Each row of a before or after table is a point. One or more steps were done to the points. Then noise was added and the rows were shuffled. The steps act on columns, c1 being the first. What was done? A step turns or swaps two columns, mirrors them in a line or flattens them onto one, adds a multiple of one to another, or multiplies or shifts one. Angles are multiples of 10 degrees, from the lower column toward the higher: turns from -170 to 170, lines from 10 to 170 but not 90. Use the fewest steps. Two steps may share a column if one is a turn and the other turns, adds or multiplies; they go together, in the order done. Otherwise the lowest column goes first.

Before (14 x 3):
[[-40   8  47]
 [ 77 -55 -77]
 [ -1  33  10]
 [ 49 -25 -11]
 [ 81  60   1]
 [-27  27 -13]
 [ 87   8  -8]
 [ 41  46  31]
 [-42 -26 -42]
 [ 76  36  48]
 [-22   6 -26]
 [ 13  -5  -3]
 [-31  -2 -24]
 [ 19 -46  14]]
After (14 x 3):
[[  5  -5   8]
 [  1  16  -3]
 [ 28   6  -6]
 [  7 -42  22]
 [-14 -19  12]
 [-16  22 -19]
 [ -8   6  -5]
 [ 16  19  -5]
 [-18   0   3]
 [ 26 -18   1]
 [ 32  12 -10]
 [ 32  49 -22]
 [-17  18 -12]
 [ 17  -8  14]]
Steps: multiply c1 by 0.4; flatten c2 and c3 onto the line at 150 degrees

Before:
[[ 38  -5 -44  25 -30  -3  18   7]
 [-14  59  -6  37  19  15 -28 -52]
 [ 24   1   2 -22 -11  -4  31 -20]
 [-27  61 -36 -28  -7 -17  50 -59]
 [ -2 -38 -29  29  23  -4  34  27]
 [ 14 -28 -57  26 -19 -53 -20 -22]
 [-58  22  -8 -19 -22  28  11  30]
 [-32 -19 -23  15  28  42  -9 -28]
 [ 33 -14  13  41   8   3 -39  -4]
 [-38 -11  10  49 -39 -36 -30 -42]
 [-11  54  21  38  20  26 -43  10]
 [-53   2 -37 -59  12  -1  38  15]
 [ 40  -4  16  38   0  32 -29  12]]
After, 13 rows:
[[-53  12 -32 -64  46 -12  60   9]
 [-39  -4  13  -7 -60  10 -47 -54]
 [ 24  -1   0 -12   4  12  49 -15]
 [ 40  14 -37  19 -40  -7  27   3]
 [-32   4 -15  15  13  48 -15  14]
 [-12  10 -23  35  -8  49 -44 -21]
 [ -2   4 -15  37  -1 -25  54  15]
 [ 34  -6  16  53 -22   6 -63   0]
 [ 40  -5  15  48 -24  11 -48  31]
 [-29  20 -51 -40  13  34  81 -52]
 [ 14  14 -43  15 -31 -19 -32 -55]
 [-57   4 -15 -56  -5  -3  19  41]
 [-12   0   1  36  -9  10 -70  28]]
Steps: turn c4 and c5 by -40 degrees; add 0.5 times c1 to c4; flatten c2 and c3 onto the line at 110 degrees; turn c6 and c8 by 50 degrees; multiply c7 by 1.6

Before:
[[121 -24 -20   2  -3 -53 -21   0  22  23  -4  -3]
 [  5 -46  16   6  -9 -59  16   2 -12  21  -2  23]
 [-12 -17  -2 -11   3  23  -7 -15  36   4  86  -2]
 [-10  32  -1  -6 -10  31   0  -8  24  23 -18 -23]
 [  9 -16  39  98 -15   6  -2  -9  18 -31 -25   0]
 [ 12 -41 -10  12 -23   8  12  -2  23  20  -6  28]
 [ 24 -41  12  -4  -5  21  16  18   0  11  37 -18]
 [ 21  -8   8 -13 -16  -4   7  14 -68  -3   6  24]
 [-13 -57  38  -9 -15  12 -98  -7  18  16 -17  22]
 [ -9 -13  49  93   3  21  -8   3  18  13   2  22]]
After (10 x 12):
[[  39  -15    7    8  -19   17  -19   45  -96   12   15   39]
 [ -37  -11 -116   -3   -6   20  -23    9  -20  -52    4   22]
 [   3  -17  -22   13    4   -5   68   22    9   -5   15  -12]
 [ -14  -14  -12  -12   -5   16  -28   49    9    7   24   21]
 [  41    6  -16  -97  -26  -30  -17    7   -3    7   16   17]
 [   1    8    9    8   87    6  -39   10   -8   22   -5   16]
 [   6  -28  -23    8   36   14    3    3   17   21    5   39]
 [   0   21   11    3  -18   25  -25  -35   -4   28    6  -11]
 [  15  -19   -8   -5   -5   21   12   40   19  -59    6   25]
 [  47   -6   -1  -93    4   11  -17   27   -7   21   -3    1]]
Steps: turn c1 and c3 by -100 degrees; turn c2 and c8 by 70 degrees; turn c8 and c12 by -120 degrees; multiply c4 by -1; turn c5 and c11 by -90 degrees; swap c6 and c10; turn c7 and c9 by 90 degrees

Before:
[[-31 -33 -11  -4  -6  24   6  -7   0  33 -14   6  31 -17  12  14 -29  12]
 [ 15 -16  -6   8 -11   8 -34  38  26   2  -4 -25 -22  42 -25 -17 -18  53]
 [-12   2 -37  34 -39 -24 -29  -4  26  19  26  -1   8 -42   3  33 -22   8]
 [  2 -10   4  55  28  11 -28 -13  11   4  14 -13 -11  -7   0  26 -49 -15]
 [-23  -9  -3 -20   1 -17  11   0   1 -14  23  15 -23  -2 -24  17 -10  24]
 [ 10  31   8   4 -12  15 -24  10  -8  40 -20  19   9 -15  -1   7  30 -24]
 [-17 -38  26  35  -1  -6   8 -14 -19  -8   5 -15   2  -8 -31 -29 -20  -3]
 [-20  -7  24 -20  12  10 -60  -1  34  44  24  -7 -12 -21 -22  11  -1  14]
 [-15 -49   0  25  18  40  18 -18  32  -5 -38  -3 -14  13  20   5   3 -27]
 [-15 -66  33  18  15 -17  -6  14  13   4 -51  27 -42   3  -5 -24 -65 -35]]
After (10 x 18):
[[ -25  -67   34   20    4  -14   -6   16   14    5  -51   27   36  -11
     4  -13  -65 -108]
 [ -10  -38   27   34  -10   -6    7  -15  -20   -8    6  -16    4  -25
    31  -20  -21   -6]
 [ -16  -12    8   59   23   11  -28  -14    9    7   12  -14   22   14
     6   36  -45  -41]
 [ -22  -34   -7   -5  -22   25    5   -8   -3   36  -16    6    0   54
    -2   26  -30   49]
 [ -21  -53   -2   26    6   41   17  -15   33   -2  -38    0   39   -5
   -25   16    1  -69]
 [  18   31    8    6    0   18  -26   10   -9   40  -19   18   51   32
     6   17   28  -50]
 [  19    4  -34   31  -40  -23  -28   -7   26   18   26   -2  -10   92
    21   43  -20   20]
 [ -17   -7   -4  -23  -15  -18   10    1    0  -17   19   17  -65  -24
    21   26  -12   43]
 [ -26   -9   25  -18   -6   10  -61    0   33   41   25   -8  -35   17
    30   21    1   26]
 [  19  -15  -10   10    0    8  -30   33   26    3   -5  -24 -120 -123
     2   -5  -15  110]]
Steps: turn c1 and c5 by 40 degrees; multiply c18 by 3; turn c13 and c18 by 40 degrees; turn c14 and c15 by -150 degrees; multiply c14 by 2.5; shift c16 by 10

Before:
[[  38  -32   37  -19   29    3   36  -23  -72   -8   12   -4  -27   -8
    -4  -17   -7   49   28  -22  -17   -8  -24  -38   -2   23   13   41
    30    3  -32  -30]
 [ -18    2  -10  -10  -35   31  -11  -47   51  -22   20   22   21    2
   -38  -16   81   -3  -18    6  -28   42   31    3   29  -30  -21  -13
    11   20   19   -7]
 [  -2    9  -25  -56    6   58  -31  -34   34  -46   32   13   38   30
    -3  -48   42  -32   39  -12  -20   20  -26    5   20  -39  -55  -32
     3  -25   33  -24]
 [  92  -59    9  -10    6    2   55   31  -38    0   22   -8  -36   26
    -1   24   -7  -25  -12  -19   24  -50  -16  -29  -20   39   17   30
    14   26    6  -13]
 [  39  -38    4    6   -5  -16   59   19  -67  -22   45   22   11   17
    80   12  -18   10   23   -7  -19    1    1  -32  -32   35   25   85
     6   10  -28  -24]
 [   9  -21  -14   -3  -27    7   26   13  -10   -2   38  -36   15   21
    13  -46  -28   32  -11   -4   27  -34  -30  -46    2    4   27    9
    36   10  -36   -3]
 [   4   36   -9  -33   28    3  -69    4   32   79   11   46   53  -29
     6  -25   46  -33   22   38  -53  -19   22    2   18  -39   -9  -12
    38   57   60   15]
 [  -1  -11  -54  -53  -32   50  -73  -22   61  -30  -14   29   28    5
   -49  -11   26    9   -2   12  -16    1   -8   63   27  -27  -11   25
    35   22    0  -24]
 [  26  -40    6    5   15   -6   15   25  -42  -48    7   25  -20   19
    20   17  -39   17    1  -14   19  -63   18  -80   -1   -7   40   -7
    17  -22  -12  -42]
 [  19   57  -18  -17  -12   21  -21   11   48  -13   29   44    0   -4
   -41  -46   26  -15   14   -4  -35   20   17   36  -22  -36  -27  -13
    42  -17    7  -13]
 [  23   26   22  -41   11   14 -101   41   53   50    5  -29   47  -24
   -13    1   38  -30   23   40  -73   48   40   -6    0  -70    7   31
    45   25   74   44]
 [  16  -24   16  -33    4    0   22   55  -55  -10   46   12    1   -2
     7   16   -4    6   12   -6   50    8  -15  -56    5   58   32   13
    33    1  -27  -55]]
After:
[[ 24   1  21 -42  11  17 -98  43  59  35   5 -27  48 -22 -14   2 -59  16
   31  43 -67  53  33 -25  -3 -56   1 -27  56  39  66  45]
 [ 91 -14  14 -10   7  -6  57  33 -36 -16  16  -2 -35  23  -6  26   7  17
  -12 -16  21 -69 -18  -6 -19  37  14 -36  27  29  11 -13]
 [ 24 -10   9   4  13  -7  14  27 -45  -7  10  29 -20  21  24  17  57 -26
   -3 -18  16 -79  19  60   4 -19  37 -59   9 -15 -14 -42]
 [ 19  20 -18 -22 -12  22 -17   8  51  39  31  46   1  -6 -39 -42  -8   0
   11  -4 -14  39  10  -4 -19 -41 -31  38  46 -11   9  -9]
 [  5  -5 -30 -60   8  66 -31 -31  33  66  36  16  36  26   2 -51  10  26
   33 -10  13  20 -26  23  21 -51 -57  20  20 -29  32 -32]
 [ 17 -10  16 -30   2   3  18  53 -52 -24  50  15   0  -4   8  20  18 -16
    9  -6  39   1 -10  29   8  43  30 -53  25  -2 -30 -45]
 [ 39 -13   8   2  -4 -21  56  24 -68  11  52  17   9  16  83   8  32 -17
   23  -3 -16 -18   1 -46 -30  33  19 -79   7  10 -23 -23]
 [  6  -5 -12  -1 -28   8  21  12  -3 -34  34 -36  14  26  12 -41  22 -41
   -9 -12  14 -36 -28  26   3   2  24 -36  23   2 -36  -4]
 [ 39 -13  33 -19  32   3  40 -30 -72  12  15  -2 -33  -7  -4 -22  12 -52
   24 -23 -17 -21 -24 -10   1  18   9 -57  14  -4 -35 -31]
 [  0  -7 -48 -61 -33  49 -73 -21  57  47 -21  28  29   6 -46 -11   7 -19
   -2   6   7  -2  -5 -60  28 -37 -16  39  27  19  -1 -23]
 [ -1  20  -8 -34  26   3 -67  -3  36   9  18  44  57 -33   6 -24 -88  25
   26  41 -56  -4  25   4  22 -30  -7  13  48  62  51  12]
 [-15  -5 -10  -7 -33  32 -10 -47  55  78  24  20  20  -2 -38 -13 -35  -2
  -20  -6  19  41  29   9  34 -32 -24  16  12  22  26  -7]]
Steps: turn c2 and c22 by 20 degrees; multiply c2 by 0.4; turn c10 and c17 by -130 degrees; turn c10 and c21 by 30 degrees; mirror c18 and c29 in the line at 100 degrees; add 0.3 times c23 to c30; turn c24 and c28 by 130 degrees; add 0.3 times c32 to c26

Before, 10 rows:
[[-34 -12  44  -7  48 -55 -12   0  18  22  -5 -14 -37 -31  41  -5 -20 -56
   -6  -4 -36   4  -6 -15  -7  46 -14  -9 -24 -21  -2  16 -13   1 -10 -14
   44 -25 -55   8 -34 -21 -18  22 -36   6   8  -5 -17 -30 -14 -14  50 -12
  -11  -1  51  -9  27  27  38 -16 -37  14]
 [-47 -14  48  13 -27  48  19  23  28  55 -46  34 -62  20 -10   5   8 -14
   23  -8  50  13  20  22  16 -54 -16 -21  10 -29 -35 -32  24  22 -21   7
   15   5  23  15  27  38 -25 -42  -1 -37  -7 -20  -3 -37 -22  41   0  43
  -35 -45  -2 -18  -1 -25  25  67 -27  -5]
 [ -4  15 -14 -25  35 -20 -19  -7  -1 -18  39  23  28  27  -2  34 -45 -56
  -11  22 -13  20  -7 -10  31 -24  29  21  10  40  59  27   3 -30 -20 -53
  -51  25  36  15  36  35  40 -15   8  27 -32 -28 -40  20 -32  18  -5  26
  -21 -38  39 -36 -51  41  -7   9   8 -33]
 [-14  18 -16 -12  11  40  45  14  33  -8 -28  30  -5 -31   5 -52  36  39
   27  11   7  22   9  32 -16   0  38 -12   5  55  48 -54 -29 -59 -20 -68
  -51  45  34  22  16  20 -49 -23  43 -23  15   6 -18 -39  -9 -19 -37 -17
   31 -32  45  10  -1  22  23   1  -2  19]
 [-12 -34  43  67  -9  30 -28 -22 -14 -19 -46 -14   2  29   5  10  30  30
   13  37 -10  65 -24  10 -12  49 -32  13 -21  46 -19  22 -15  -2 -53  -8
   10  -4 -28 -32  51 -56  28 -48 -56  31   8  29  14 -12 -40  46 -21  -8
   40  32 -11   5  45  12  16  47  -2 -25]
 [ 23 -20 -21  -3 -40 -53  -7   1  42 -14  27 -13  27  38 -17 -42  40  16
  -12  13 -46  23  26  15  49  19   6  -7  39  50 -35  38 -74  20  19 -31
    3  39   5   8 -19 -14  51   3  23  43   8  -5 -31  33   1 -33  51 -25
  -28   6  -6 -45 -25 -42 -52  -6 -41  14]
 [-25  36 -16  51  10   4 -25 -22  57 -24 -37  31 -28  23 -34 -54  13 -56
  -20  -4   2  41 -26 -38   7  32  48   5  47 -23  36 -54 -50 -70  19 -77
  -53  34  39 -42 -36  33 -42  25 -50 -11 -21  52   0  -1   7 -37 -42 -16
   39 -42  51 -10  14  56 -12 -26 -19  22]
 [-16   2 -20  70  33  46  -4 -26 -25   8  45  24 -48 -25 -31  29 -20 -13
   52  38  38  16 -14 -63  -4  -1 -39 -26  43  20 -23  38  16 -58   4   2
   39 -26 -15  -5 -23  -2  16 -61 -13  26  38  52  -3 -18  13 -23  46  10
    1 -51  -4 -70 -31 -45  -2  43  -2  -9]
 [ 40 -44  33 -16  38  40  37 -18  61  18 -25  47   4 -43 -16   6  12  16
  -25  -5 -48  -5   5 -40   1  32  -3 -31 -42  38  10 -15  25 -50  -1  14
   33 -34 -38   3 -34 -12  27   9 -10  -5 -25  55 -25 -28  13   4   4   5
  -25  28  -1  12  36   9  -8 -14  -4 -79]
 [-20 -66  56  11 -32 -47  25  26  40 -40  25  -9  25  15  28  47 -53  24
   36   2 -21   7  41 -32  26 -18  49 -56  40   4  56 -49  25   9 -61 -17
    9  20   6 -50  12  14   6  29  20  -8  35  20  -6 -24 -31  -8 -14 -19
   27  26  57 -25 -44 -31  17  18 -29 -56]]
After (10 x 64):
[[  23    4  -20   -1  -38  -78    9    1   41  -14   28  -12   27   39
   -16  -42   42   15  -13   11  -45   23    7   14   49   19    7   -6
    38   55  -37   39 -118   20   21  -31    1  -44    0    8  -21  -15
    51    5   22   44    7   -7  -29   34    1  -33   52  -24  -44    6
    -7  -44  -26  -44  -52   -5  -40   15]
 [ -14  -31  -14  -12   11   13  -57   14   33   -8  -26   29   -6  -31
     5  -52   36   38   25   12    6   23  -10   33  -14    0   38  -12
     5   55   48  -54  -45  -59  -19  -68  -50  -35  -41   23   18   21
   -50  -24   41  -23   16    7  -18  -38   -8  -17  -36  -16   50  -33
    -9   10   -2   22   23    1   -1   22]
 [  41   55   35  -16   39   21  -34  -16   62   17  -26   45    5  -42
   -15    6   11   16  -23   -7  -49   -5   -8  -40    0   32   -3  -32
   -42   37    8  -16   39  -51   -3   13   30   19   35    2  -34  -13
    28    9   -9   -2  -26   55  -25  -29   12    1    4    2  -44   27
    21   12   35    9   -9  -16   -6  -79]
 [ -20   57   56    9  -32  -49  -43   23   38  -41   26  -10   25   17
    25   48  -53   24   37    2  -22    7   37  -31   25  -17   49  -56
    39   20   54  -48   39    7  -60  -18   10  -40  -37  -50   12   15
     7   31   23   -9   35   20   -6  -26  -33   -8  -16  -19   41   25
    24  -25  -44  -32   16   16  -30  -56]
 [ -12   33   44   66   -7    7   31  -23  -13  -17  -45  -12    2   27
     3    8   29   31   13   37   -8   65  -37   10  -12   48  -33   14
   -21   35  -21   23  -24   -1  -53   -7   12   -8   17  -32   51  -56
    25  -50  -56   30    6   29   17  -11  -38   46  -23   -7   65   32
    21    2   46   10   16   48    0  -24]
 [ -46   13   51   12  -27   64  -16   24   28   53  -46   33  -63   20
    -7    5    9  -16   24   -9   49   12   28   22   14  -55  -15  -20
    10  -21  -35  -32   39   22  -21    6   16  -10   -8   14   28   40
   -25  -43   -1  -36   -7  -20   -3  -37  -22   42    1   43  -56  -45
   -23  -19   -3  -25   25   67  -25   -4]
 [  -4  -23  -14  -26   33  -38    5   -7    1  -16   38   25   27   26
    -3   33  -44  -58  -12   21  -13   22  -20  -10   33  -23   29   22
    11   36   59   28    4  -30  -20  -52  -50  -17  -57   14   38   35
    38  -15    9   26  -33  -28  -40   21  -32   22   -6   28  -35  -36
    -1  -37  -50   38   -7   10    8  -33]
 [ -32   19   45   -8   47  -45   -5    0   16   22   -7  -15  -36  -30
    42   -6  -20  -56   -6   -6  -38    3    3  -16  -11   45  -14   -9
   -24  -21   -2   17  -20    0  -12  -15   45   19   -3   10  -35  -21
   -16   21  -35    6   10   -7  -18  -29  -15  -14   48  -10  -18    0
    74  -12   25   26   38  -14  -35   15]
 [ -16    8  -21   69   34   35    3  -25  -24    9   45   24  -47  -23
   -32   31  -20  -14   53   39   37   17  -20  -62   -5   -1  -41  -26
    43   14  -21   38   25  -60    4    3   39   26   12   -7  -24   -3
    18  -61  -11   26   39   52   -2  -18   14  -23   45    8    3  -54
    10  -70  -30  -44   -3   39   -2   -8]
 [ -25  -45  -14   53    8   15    5  -21   57  -22  -37   31  -25   23
   -35  -53   13  -57  -20   -5    1   41  -16  -40    6   33   48    5
    47  -32   35  -52  -81  -69   18  -77  -52  -19  -69  -44  -36   33
   -42   26  -53  -11  -21   51   -3   -1    6  -40  -42  -16   64  -43
     5  -12   15   54  -12  -28  -20   21]]
Steps: turn c2 and c38 by 160 degrees; add -0.5 times c30 to c6; turn c23 and c30 by 20 degrees; turn c7 and c57 by 160 degrees; turn c39 and c57 by -130 degrees; multiply c33 by 1.6; multiply c55 by 1.6
